Each row is a point. The ring and each string are closed loops that go straight from each point to the next, and from the last back to the first. Before rounding, they use only three directions, however many columns there are. How many times does the string pass through the ring? Passing back the other way cancels.
In the rows, 128 means zero.

Ring:
119  161  138
117  170  118
110  167  85
108  152  71
108  132  69
106  107  89
100  94  121
98  95  147
102  111  165
113  136  162
String, 21 rows:
138  183  104
124  199  113
85  177  136
93  151  132
118  146  122
146  153  122
142  149  136
121  136  126
136  135  137
125  128  171
103  121  195
79  123  181
89  130  143
86  131  145
82  136  170
106  151  180
128  163  156
102  164  151
86  149  137
118  142  115
136  165  107
Times through: 2

Ring (10 x 8):
171  119  153  81  106  135  102  126
163  134  140  100  110  135  125  133
145  144  119  130  118  134  151  141
126  138  108  154  125  131  161  142
115  125  106  162  128  129  156  139
115  106  108  153  125  127  133  134
127  93  114  131  119  127  105  131
146  85  126  102  111  127  79  126
162  86  141  80  106  129  68  123
173  100  156  70  103  133  77  121
String (14 x 8):
156  74  126  84  106  126  55  125
133  79  133  115  116  127  86  122
131  97  135  125  119  129  111  125
125  96  133  132  121  129  114  125
116  87  137  140  124  128  115  121
123  75  108  129  119  124  86  129
148  88  104  103  110  125  75  134
159  89  114  88  106  127  68  132
180  77  123  54  96  127  33  128
175  74  163  54  100  130  43  114
154  90  166  88  110  132  85  115
154  104  139  99  111  131  97  127
161  106  123  92  107  130  89  133
174  83  124  64  99  127  46  129
Times through: 1

Ring:
190  97  127  131  142  94  129  127  122  157  136
191  123  122  124  159  76  136  129  108  129  135
170  143  119  123  152  79  146  122  108  104  141
142  146  130  125  140  91  160  114  120  94  151
125  137  140  128  130  102  168  109  133  98  158
111  115  144  137  102  130  163  103  152  120  162
115  100  136  143  82  148  148  101  159  139  160
142  87  125  145  83  147  129  107  153  161  150
169  87  125  140  110  123  125  118  139  166  142
String, 12 rows:
149  114  149  127  146  91  163  118  132  124  152
136  123  123  136  106  123  144  108  137  121  152
102  126  122  143  72  152  149  96  153  113  162
78  118  140  144  66  161  165  90  169  113  172
110  107  170  131  129  110  184  108  154  120  167
141  113  150  129  139  98  165  115  137  124  154
130  135  111  138  93  131  139  104  135  110  152
128  158  104  133  102  120  144  104  124  86  151
139  180  94  127  118  102  143  108  107  67  146
163  142  143  117  176  61  169  125  110  97  147
158  128  148  121  166  72  168  123  120  110  149
154  114  146  127  148  90  160  119  129  126  150
Times through: 2
String, 25 rows:
191  106  97  138  111  117  104  121  120  156  131
167  118  100  139  101  125  116  114  126  138  139
193  112  105  133  129  102  115  124  115  147  132
214  108  124  123  172  66  129  136  104  149  129
213  109  142  117  197  46  147  140  102  141  132
194  114  145  119  185  56  154  134  109  132  138
202  132  130  116  189  49  147  135  96  118  133
181  158  91  126  137  87  124  121  98  99  133
163  154  92  131  116  106  126  114  110  100  139
155  128  120  131  124  106  141  115  125  119  146
166  117  151  122  168  72  164  125  122  123  147
172  149  135  116  181  55  164  127  102  93  143
165  169  105  121  149  77  144  119  98  80  140
160  163  94  128  125  98  132  115  105  89  140
177  155  115  120  163  68  146  125  98  93  138
187  125  151  114  198  45  166  134  105  116  141
174  116  145  123  167  72  157  127  118  127  144
193  114  150  117  191  52  159  134  109  130  139
212  117  134  118  191  50  142  138  99  135  131
207  120  106  127  151  81  118  131  103  140  128
172  124  94  138  102  123  112  115  121  135  137
157  115  124  134  121  111  138  116  130  133  146
183  95  153  125  169  74  153  130  124  149  142
208  81  158  122  189  59  150  139  118  167  136
210  90  119  132  145  92  115  132  117  170  129
Times through: 2

Ring, 7 rows:
111  140  161  146  165  122  142  169  105  140  114  167  92  141
113  137  164  125  126  124  142  146  102  128  117  151  94  141
126  131  151  98  77  128  141  106  99  116  145  102  106  133
138  125  134  100  78  129  141  95  103  117  164  80  118  125
143  124  123  118  110  128  143  109  108  126  168  86  123  122
134  132  128  150  169  125  142  151  111  144  155  120  114  127
118  140  146  163  195  122  140  180  108  151  131  157  99  136
String, 26 rows:
140  122  137  83  47  130  143  77  102  106  161  74  120  125
140  127  131  88  57  130  137  82  97  116  180  53  120  123
135  134  130  106  89  129  133  105  95  130  187  57  116  124
133  131  135  120  115  127  140  121  103  130  160  96  113  127
136  125  135  119  113  127  145  117  110  123  147  111  116  127
151  115  119  113  101  129  150  97  116  116  159  93  130  119
153  118  110  127  126  128  146  109  116  127  173  85  132  116
142  121  128  128  129  127  148  121  115  125  146  117  121  125
132  129  137  131  136  126  144  134  110  131  143  123  112  129
126  138  135  151  172  124  137  160  105  149  156  120  107  130
118  148  134  178  221  122  131  194  103  169  162  129  101  132
115  148  137  192  247  120  134  211  107  174  148  154  98  134
114  145  143  187  238  120  139  207  110  166  130  172  96  137
101  156  154  192  249  119  131  225  101  177  134  171  84  142
109  148  154  162  195  121  135  187  101  157  134  153  91  139
121  135  148  138  148  124  141  150  106  137  134  138  102  135
129  127  146  127  128  126  148  132  111  124  125  142  108  133
110  143  159  143  160  123  137  166  100  143  129  148  92  140
100  151  171  144  163  122  134  178  95  148  123  156  82  146
107  140  173  124  126  124  142  151  101  128  106  164  87  145
117  131  166  110  99  125  146  127  104  116  110  151  97  141
127  127  152  112  102  126  147  119  108  117  125  133  106  134
122  134  151  117  112  126  141  129  102  127  138  121  103  135
119  139  153  116  110  126  136  131  96  131  149  108  100  135
125  134  145  123  122  126  140  132  103  130  145  117  106  132
139  118  141  97  73  129  150  92  111  105  135  112  118  128
Times through: 0
String (25 x 14):
151  119  115  114  103  129  145  99  111  122  174  76  130  118
143  129  115  134  138  127  138  125  107  140  185  75  124  119
129  139  130  143  157  125  134  148  101  148  171  97  110  127
130  131  139  130  134  126  142  134  107  132  146  119  110  130
128  140  130  149  167  125  134  155  102  152  171  101  110  127
145  127  112  148  165  126  141  139  113  144  175  95  125  119
149  118  117  130  131  128  150  115  118  125  155  107  128  120
140  121  132  122  118  127  149  116  114  121  142  118  119  126
153  118  112  118  110  129  146  101  113  123  174  79  132  117
155  116  112  105  86  130  145  85  111  116  178  65  134  116
147  117  127  102  81  129  148  89  112  111  156  90  126  122
145  124  125  86  52  131  138  75  99  114  187  44  126  120
129  135  139  103  85  128  133  108  94  127  175  69  110  128
129  130  143  115  108  127  142  120  104  124  146  111  110  131
135  122  144  100  79  128  148  99  108  110  137  112  114  130
132  123  150  83  50  129  146  85  103  102  137  102  112  131
119  138  157  96  74  127  135  111  92  121  151  94  100  135
123  132  157  89  61  128  140  99  96  112  143  99  104  135
131  124  150  90  62  129  146  93  104  106  135  109  111  132
131  126  144  115  106  127  146  118  108  120  137  121  111  131
123  138  147  114  107  127  135  126  96  131  158  96  104  132
129  135  142  98  76  128  134  103  94  124  172  70  110  128
144  120  130  85  52  131  143  75  103  108  168  66  124  122
151  115  124  92  62  131  148  75  111  105  162  77  129  120
151  118  119  103  82  130  145  87  110  115  172  72  130  119
Times through: 0

Ring:
122  149  141  88  129  157  153  77  116  89  80  126  66  137
119  143  140  91  139  152  138  84  101  110  74  102  59  127
126  134  134  108  140  131  120  111  102  137  96  102  83  117
142  121  122  137  130  95  101  158  119  167  146  130  141  109
147  122  117  146  121  84  102  170  135  166  169  153  165  112
139  135  119  136  115  98  121  149  148  139  163  168  154  126
132  143  124  120  116  117  137  123  147  115  143  166  129  135
126  149  134  100  120  143  152  93  134  92  108  151  95  140
String:
95  167  147  67  140  184  166  37  109  69  46  101  13  147
115  150  138  93  134  151  144  82  114  102  84  117  64  134
129  139  134  106  129  135  134  106  118  117  104  128  93  127
98  159  144  77  145  171  149  54  101  92  54  89  22  137
103  153  146  76  148  171  145  57  92  97  47  81  21  132
115  142  144  85  146  159  135  76  89  112  58  83  41  124
145  123  134  115  130  123  121  127  106  136  109  123  112  115
138  129  131  116  130  121  122  126  114  135  116  127  111  118
125  137  131  111  135  128  123  114  113  132  108  117  93  122
108  143  133  105  147  134  117  102  102  140  91  89  64  119
117  135  129  117  145  119  106  122  102  157  107  93  86  112
119  138  128  117  138  120  115  120  114  145  115  111  94  119
130  135  128  119  129  118  122  125  122  135  124  131  111  122
142  126  125  129  126  105  114  144  124  147  139  139  135  116
123  139  125  122  132  113  116  128  125  144  130  127  110  121
129  131  117  140  130  91  101  156  132  167  157  135  140  114
142  122  109  160  122  67  89  187  143  186  190  155  180  108
164  111  114  157  112  70  99  191  142  173  189  173  198  109
154  121  121  138  117  94  114  160  134  149  159  161  163  116
141  130  126  124  122  112  123  136  129  135  136  147  132  122
121  146  121  125  123  111  126  127  143  132  145  150  122  130
121  150  117  131  116  104  129  133  158  128  163  170  137  135
136  141  118  132  111  103  131  141  158  125  166  180  153  134
151  130  122  133  109  102  130  148  148  128  161  180  162  128
154  127  124  129  111  106  130  145  141  126  152  174  157  126
133  148  127  112  111  128  151  111  152  96  136  176  124  142
103  170  134  89  121  157  167  66  146  71  101  153  67  154
112  158  134  94  125  150  155  79  134  88  100  141  74  144
123  146  132  105  127  136  140  101  127  109  109  136  92  133
140  135  132  111  121  129  138  116  127  112  118  148  115  129
145  134  136  104  119  137  146  108  124  101  108  150  110  131
109  162  148  66  132  185  174  40  112  58  49  118  28  149
Times through: 1
String (31 x 14):
142  139  131  110  113  130  148  113  139  99  126  167  124  136
126  154  133  99  115  145  160  89  144  82  114  164  98  146
100  170  135  86  125  161  166  61  140  72  92  143  58  153
121  150  132  102  124  140  146  95  132  101  109  142  91  137
130  140  130  111  125  128  135  112  127  117  117  140  106  129
146  132  131  114  118  125  138  122  128  114  123  155  125  128
128  149  141  87  122  160  162  75  123  77  84  142  75  142
101  167  149  62  135  190  175  32  111  56  43  111  15  151
97  164  146  70  141  179  161  43  107  76  50  99  18  144
101  159  144  77  143  171  152  55  104  89  56  95  26  138
121  143  135  100  134  141  135  96  112  115  93  116  77  128
139  130  131  116  127  122  126  124  118  130  118  134  114  121
140  126  134  112  133  126  120  122  104  136  104  116  103  115
125  131  135  107  144  131  115  112  95  142  91  93  78  113
106  142  135  103  151  137  114  98  94  143  82  77  55  116
118  139  131  111  140  127  118  113  109  140  104  105  84  119
130  134  129  117  132  120  120  123  117  138  118  123  106  120
148  120  127  128  127  106  111  147  115  152  133  133  135  112
152  114  127  132  130  101  103  155  108  163  132  124  138  105
132  125  131  119  141  116  106  131  99  157  109  100  101  108
103  144  137  98  153  143  117  91  91  139  74  71  45  117
100  150  139  91  151  152  127  78  95  124  68  77  36  124
122  140  134  104  136  137  129  102  110  123  97  113  81  124
146  126  131  117  125  120  125  129  116  131  119  136  122  119
136  134  140  98  131  144  138  99  105  111  86  118  84  125
114  152  150  69  138  180  161  50  98  75  44  101  28  139
97  167  148  64  139  188  170  33  108  63  42  102  11  148
108  158  140  84  132  162  156  66  120  84  77  121  51  142
133  137  130  112  125  127  133  116  125  120  118  140  109  127
151  130  131  116  115  123  138  126  131  113  128  161  133  128
143  136  131  112  116  127  142  118  133  108  125  159  123  132
Times through: 5

Ring (6 x 14):
88  162  72  137  128  202  91  126  162  125  104  117  158  126
106  144  96  119  129  138  101  128  113  158  90  133  150  127
155  122  134  123  128  105  126  117  104  144  86  136  130  137
203  110  175  143  112  106  158  120  123  106  100  127  109  146
171  131  151  150  102  151  147  139  150  98  117  114  122  139
117  155  97  152  117  207  111  130  178  98  115  109  145  132
String (25 x 14):
123  132  101  117  145  122  101  104  107  155  75  140  144  133
153  128  123  136  135  141  121  104  135  118  89  129  131  139
158  126  130  135  130  133  125  109  130  121  90  129  129  139
202  102  155  140  147  108  139  75  127  103  74  136  111  150
215  96  175  136  136  83  152  89  109  112  78  138  105  150
243  86  194  144  135  78  166  81  116  94  79  136  93  156
222  100  178  150  130  110  158  90  135  87  89  128  101  152
166  126  143  139  117  132  137  124  131  116  101  125  125  139
214  108  172  156  123  131  157  99  150  79  98  122  105  150
225  106  188  158  110  124  169  112  148  76  107  119  100  151
190  121  153  157  121  155  146  107  161  80  104  117  115  146
148  136  133  138  109  143  132  138  133  122  108  121  132  134
130  144  131  128  93  132  131  167  115  146  117  122  140  128
131  146  128  137  94  152  131  162  133  130  121  116  139  129
130  143  121  133  107  146  124  147  128  135  110  122  140  130
113  151  114  128  98  149  120  164  123  146  116  120  147  125
127  144  116  135  111  154  120  141  135  130  108  121  141  131
128  148  98  153  131  203  109  109  180  92  104  113  141  136
96  164  63  158  142  249  87  100  208  83  105  107  154  132
118  149  92  145  132  194  104  112  167  107  101  117  145  133
111  150  99  132  119  165  108  135  138  134  104  122  148  129
108  150  103  125  113  149  110  147  123  149  105  125  149  126
116  146  92  136  136  174  101  110  150  122  93  124  146  132
100  148  78  127  145  168  89  105  139  138  84  129  153  130
86  149  84  106  129  125  91  136  94  183  86  138  159  122
Times through: 0

Ring:
136  88  120  114  89  133  127  147  161  147  123  103  177  155
127  116  138  146  95  130  142  149  145  145  120  116  181  145
108  138  153  180  130  121  159  159  124  130  122  152  157  131
97  131  153  182  165  111  164  171  118  114  127  178  129  129
103  137  125  170  164  120  155  154  115  111  134  184  99  115
136  164  77  146  99  153  133  101  118  131  136  149  95  95
148  147  70  124  75  159  121  96  134  142  134  123  115  106
147  105  86  104  78  147  117  120  155  146  129  106  146  135
String:
155  162  68  129  54  167  121  84  131  150  131  112  126  100
163  125  60  96  47  165  107  91  153  155  131  92  139  121
148  71  87  81  82  140  110  134  173  147  129  95  157  155
128  71  116  106  117  124  127  159  163  136  127  120  155  158
126  66  123  107  119  121  128  165  165  136  126  119  162  163
135  39  131  86  96  120  120  172  186  150  120  86  202  186
133  61  140  107  88  123  128  167  176  153  117  88  210  178
122  73  149  126  112  117  138  174  163  142  119  111  193  170
118  98  139  141  123  120  143  163  147  134  123  132  164  150
125  133  121  152  109  134  142  137  132  135  126  137  144  126
123  163  136  180  95  138  153  131  120  141  121  135  161  117
104  170  170  211  123  123  172  154  109  133  118  156  170  120
91  126  174  191  167  104  170  184  120  117  123  175  151  139
98  105  152  163  166  107  157  180  132  116  127  169  137  143
119  129  122  153  123  129  145  144  130  129  128  148  134  126
110  126  131  161  145  121  151  155  126  121  129  163  125  127
98  104  139  157  178  107  154  177  129  109  132  181  113  137
115  127  120  153  137  126  146  147  128  123  131  159  121  125
126  159  105  162  110  142  144  120  118  130  131  151  117  105
131  194  81  171  104  156  142  94  101  127  136  164  83  78
143  212  53  163  86  171  133  68  96  129  141  161  63  61
137  153  71  135  103  152  128  103  123  129  138  149  89  98
124  107  107  128  126  130  134  144  142  127  132  143  124  133
133  141  100  142  97  144  135  120  131  137  130  134  130  116
Times through: 3
String:
117  127  119  152  134  127  145  146  129  124  130  156  123  124
101  106  123  150  180  112  149  169  128  106  136  186  95  130
106  119  117  152  165  119  148  156  124  110  136  180  95  122
107  155  108  172  162  128  153  138  106  107  138  194  75  99
119  181  106  181  124  142  152  117  102  122  133  172  97  90
118  147  118  164  125  133  148  136  121  126  130  157  122  114
92  100  151  164  187  101  159  187  129  107  130  185  120  142
81  103  175  183  200  92  171  202  123  104  127  193  132  146
102  159  161  200  137  120  168  157  111  126  122  165  151  120
124  171  133  183  94  140  154  126  116  140  122  138  155  111
124  139  127  159  106  134  145  138  130  137  125  136  151  125
113  92  146  143  134  115  146  172  147  130  123  138  164  154
122  127  157  165  92  127  151  153  139  148  115  115  199  145
132  170  138  180  68  145  151  122  123  153  117  115  184  118
129  166  126  173  85  143  148  122  121  144  122  130  158  114
114  110  135  149  133  121  146  160  138  128  126  146  146  140
90  106  174  178  174  99  167  194  129  115  123  173  153  149
77  110  181  193  206  90  176  204  118  102  126  200  130  143
81  132  161  196  202  100  174  185  108  99  131  209  104  124
124  166  111  170  110  142  148  121  114  131  129  153  121  104
Times through: 4
